Every row gives one point. To make a cloud, some directions were put in groups of two or more. Within a group, all points are equally far from the middle, so they leave a hole (a ring in 2 directions, a hollow ball in 3). The other directions are filled evenly. Then the cloud was stretched, turned, moved and blurred a little. How many holes are there, and how many directions does each take, smallest first?
(in the rows, 128 means zero)

Cloud (13 x 2)
[[ 97 176]
 [104 121]
 [116 130]
 [138 125]
 [ 90 136]
 [ 80 134]
 [100 168]
 [115 149]
 [ 84 132]
 [ 92 164]
 [113 107]
 [132 143]
 [101 172]]
Holes: 0

Cloud (19 x 3)
[[121 168  92]
 [182 155 116]
 [112 124 123]
 [132 113 139]
 [180 177  93]
 [152 161 150]
 [123 138 127]
 [155 155 145]
 [140 192 125]
 [105 178 125]
 [161 156 144]
 [172 110 109]
 [132 170  99]
 [139 132  94]
 [129 129 148]
 [167 181 126]
 [167 143 130]
 [116 128 101]
 [116 151 128]]
Holes: 0

Cloud (28 x 4)
[[141 151 129 117]
 [105 152  89 158]
 [116  98 116 120]
 [139  97 113  95]
 [ 91 136 143  73]
 [169 148 191 141]
 [150 111 140  87]
 [ 97 162 143 121]
 [151 133 169 145]
 [123 126 112 113]
 [118 115 104 116]
 [ 86 138  74  71]
 [149 176 104 129]
 [115 189 116 122]
 [124 121  86 119]
 [128 108 134 161]
 [ 99  76 117 101]
 [ 86  99 124 101]
 [133 115 168 141]
 [121 200  86 120]
 [128 128 165 122]
 [153  97 139 147]
 [ 79 106 121  79]
 [103 145 110 155]
 [142 134 109 144]
 [131 144  96 121]
 [143 138  96 118]
 [185 140 101 138]]
Holes: 0

Cloud (85 x 8)
[[146 115 114 114 145 147 153 165]
 [101 116 107  97 137 117 164 104]
 [ 86 128 120  77 106 112 117 166]
 [ 91  93 147 122  97 116 153 161]
 [ 96 137 135 144 104 134 138 110]
 [150 120 128  98 150 109 184 177]
 [135 143 174 127 121 134 143 131]
 [137 152 120 117 180 178 142 101]
 [166 148 153 120 137 145 152 124]
 [136 156 147 117 138 104 146  83]
 [165 154  87 132 101 179 148 131]
 [150 138 172 137  97 138 136 121]
 [ 77 101 183 132 165 139 142 160]
 [124  69 117 106 149 138 118 170]
 [110 156 123 128 163 149 166 122]
 [102 113 127 108 132 147 166 125]
 [136 133 137 130 107 153 158  76]
 [115 111 158 119 144  86 111 160]
 [130 117 149 143 116 138 172  95]
 [135 139 140  66 137 124 150 111]
 [133 115 177 120 109 102 157 121]
 [110 104 123  77 149 111 137 172]
 [116 138 130  84 156  98 165 155]
 [137 118 154 152 162 150 172 127]
 [106  85 121 118 165 129 143 131]
 [164 112 159 102 123  90 146 141]
 [118 133 124  67 119 107 123 157]
 [122 152 176 155 121 119 181 138]
 [102 167 171 138 150  94 155 137]
 [138  86 121 106 156 204 131 159]
 [127  99 119  92 129 136 136 162]
 [ 85 169 153 122 108  76 158 104]
 [118 120 106 101 136 173 105 135]
 [131 145 113 126 140  94 168 178]
 [158 115 184 154 179 151 160 119]
 [ 88 124 149  97 106 129 132 160]
 [121  84 169 119 135 147 160 106]
 [122 140 115 109 151  95 158 161]
 [112 124  71 127 154 112 135 157]
 [133 145 117  80 114 137 146 138]
 [114 155 159  85 117 166 138 123]
 [141 155 108 139 113 116 143 184]
 [165 140 127 129 145 114 202 124]
 [117 131 102 136 116  83 132 125]
 [128 145 135 165 153 161 155 132]
 [110 112 169 103 113 140 122 135]
 [131 134 125  93 179 162 126 109]
 [140 158 121  96 138 164 162 114]
 [126 122 157 126 138 149 122  68]
 [ 73 161 166 101 124 121 159 156]
 [142 136 152 114  83  74 134 168]
 [135 131 103 133 101 147 176 157]
 [136 169 112 104 114 141 168 161]
 [139 127 163 161 164 116 148 181]
 [141 131 186 123 108  96 145 132]
 [117 117 119 117 141 139 158 179]
 [136 114 150 140 135 105 222 128]
 [170 132  82 143 147 152 133 119]
 [109 107  86  86 122  97 167 165]
 [103 149 130  86 112 159 175  90]
 [ 68  96 201 100 138  86 159 149]
 [133 115 117 121  90  94 152 124]
 [ 98  93 141 122 122 151 175 124]
 [167 170 114 113  93 148 175 133]
 [114 172 178 146 135  92 187 151]
 [ 91  78 151 112 108 100 138 182]
 [127 170 166 133 131  85 168 151]
 [138  91 126 140 155 211 166 123]
 [116 112 142 123 193 158 167 132]
 [137 120 155 133 133 139 152  81]
 [ 84  97 122 135 167 144 163 145]
 [133 186 123 130 140  90 157 166]
 [155 106 127 122 162 149 172 127]
 [125 121 141 114 102 141 149  92]
 [136 147 111 144 155 102 186 126]
 [156 152 163 145 149 155 174 115]
 [128 124 127  98 166 187 119 164]
 [126 142 127 115 126 142 143 110]
 [145 112 164 144 162 118 145 124]
 [120 106 102  90  96 126 167 148]
 [ 85 100 168 106 121 132 108 166]
 [129 137 114 155 120 144 177 157]
 [133 139 168 146 141  86 167 172]
 [ 84 143 171 111 181 111 172 149]
 [130  97 102 137 105 114 139 178]]
Holes: 0

Cloud (94 x 9)
[[163  75 118 151 140 160  98  93 144]
 [126 133 137 110  70 141 109 166 126]
 [130 101 145 113 133 165  93  94 108]
 [124 164 126  99  92 151  84 122 157]
 [162 134 151  94 114 114 124 111 127]
 [136 127 156 178 103 162 103  90 148]
 [119 143 106 158 177 143 107  88  90]
 [ 75 159 119 116 117 114 172 139 136]
 [140 125 154  85  96 116 128 107 120]
 [145  88 131 149 102 125  86  93 119]
 [157 142  81  99 105 113 155 122 143]
 [152 152 121 101 147 146 185 123 136]
 [ 85 145 156 153 151 150 128 128  95]
 [178 118 159 117 107 151 138 130 134]
 [ 75 100 101 126 115 118 142 135 133]
 [154 106 122 138  67 140 144 154 146]
 [119 128  98 197 125 126 166 125 110]
 [139 140 129 178  64 144 134  80 148]
 [114 132  94 187 106 101 152 104 136]
 [ 97 160 152 134 131 109 140 127 104]
 [132 100 133 143  86 146 164  61 129]
 [104 131 133 148 118 167 168  89 170]
 [122  96  84 108 110 116 135 145 150]
 [155  85 107 153 128 162  97  95 172]
 [ 72 162 106 129 136 111 149 124 123]
 [126 126  99 127  77 162  94  98 142]
 [134 129 121 167 164 115 163 128 108]
 [129 168 137 148  63 134 107 130 129]
 [149  89  92 140 176 150 100  68 126]
 [123 138  73 130 114 131 119  99  90]
 [156 117 108 195 145 129 100  89 122]
 [151 147 123  89 107 157 100 110 179]
 [129 148  97 121  72 101 130  89 160]
 [120 153  83 125  93 142  92 117 131]
 [ 95  85 111 181 114 149 136 123 113]
 [181 112  68 136 134 127 144  97 129]
 [154 123 114 104  91 135 184 127 152]
 [ 98 113  89  85 110 146 142 108 140]
 [ 76 136 106 145 163 126 103 132 142]
 [116 134  85 103 100 121 120  88 182]
 [157 139 133 146 170 166 110 126 106]
 [151  99 118  89 147 119  98 130 147]
 [117 110 106 140 129  97  81 107 163]
 [114 115 160  99  89 158 121  85 119]
 [163 159 115 160 115 169 136 132 140]
 [145 119 116 106 127 169 124 166 166]
 [160 100 127 140 175 137 111  59 138]
 [110 142 168 149 123 118 141 145 113]
 [ 96  83 129 165 112 122 129 129 119]
 [113 140 159  84  59 146 133 153 135]
 [ 89 107 167 140 103 116 117  94 135]
 [122 112 143  67 149 151 102 103 144]
 [ 91 160 170 128 111 121 116 153 140]
 [120 134 162 138 100 188 178 133 137]
 [120 120 103 163 100 176 169 140 119]
 [102 151 144 136  80 133  77 118 155]
 [155 166 124 150  79 135 157  96 118]
 [ 93 111 101 135  69 142 148 147 125]
 [101 170 125 104 145 138 123  83 121]
 [159  90 132 124 134 134 156  69 121]
 [100 160 100 164  90 152 123 101 138]
 [123 160 126 104 193 152 133 117 111]
 [138 134 106 127 135 112 118 168 128]
 [135 117 100 105 163 162 176 111 123]
 [107  77 106 154 108 158 107 112 120]
 [157 158 153 152  84 123 124 113 156]
 [122 144  71 121 170 138  96 106 112]
 [184 127 131 134  73 150 132  97 145]
 [148 122 109 105 181 116 111  71 149]
 [105 166  77 142 152 149 138 114 125]
 [109 169 154 118 111 123  99 146 167]
 [135  86  87 171 104 118 131  66 120]
 [ 96  85 128 113 137 155  95 119 123]
 [144 169 116 100 149 118 148  94 152]
 [114  85 172 149  87 140 116 110 133]
 [160 152 123 122 130 114 169 102 105]
 [127 136 127  87  63 134 158 158 165]
 [182 128 123 116  84 140 144  90 163]
 [128 124 139 131 112 179 109 152 107]
 [ 93 109 148 121  46 145 123 153 165]
 [149 122  97 154 108 160 186 129 119]
 [ 78 165 172 122  74 152 143 161 139]
 [149 159 148  95  80 121 109 137 145]
 [104 119 175 147 116 113 146 119 150]
 [120 139 112  70  76 152 123 124 161]
 [154 108 122 110 178 126 108  69 153]
 [119 109  90 112 117 143  70 110 151]
 [ 74 160 173 137 107 136 133 115 125]
 [110 163  92 131 134 133 101 156 156]
 [111 157 162 160  75 134 102 118 136]
 [104 100 102 139  91 172 159 102 132]
 [130 103 172 102  94 127 139 135 138]
 [141 113 150  94 105 111 119  96 120]
 [165 118  79 143 122 170 125 113 120]]
Holes: 3 (3, 3, 3)
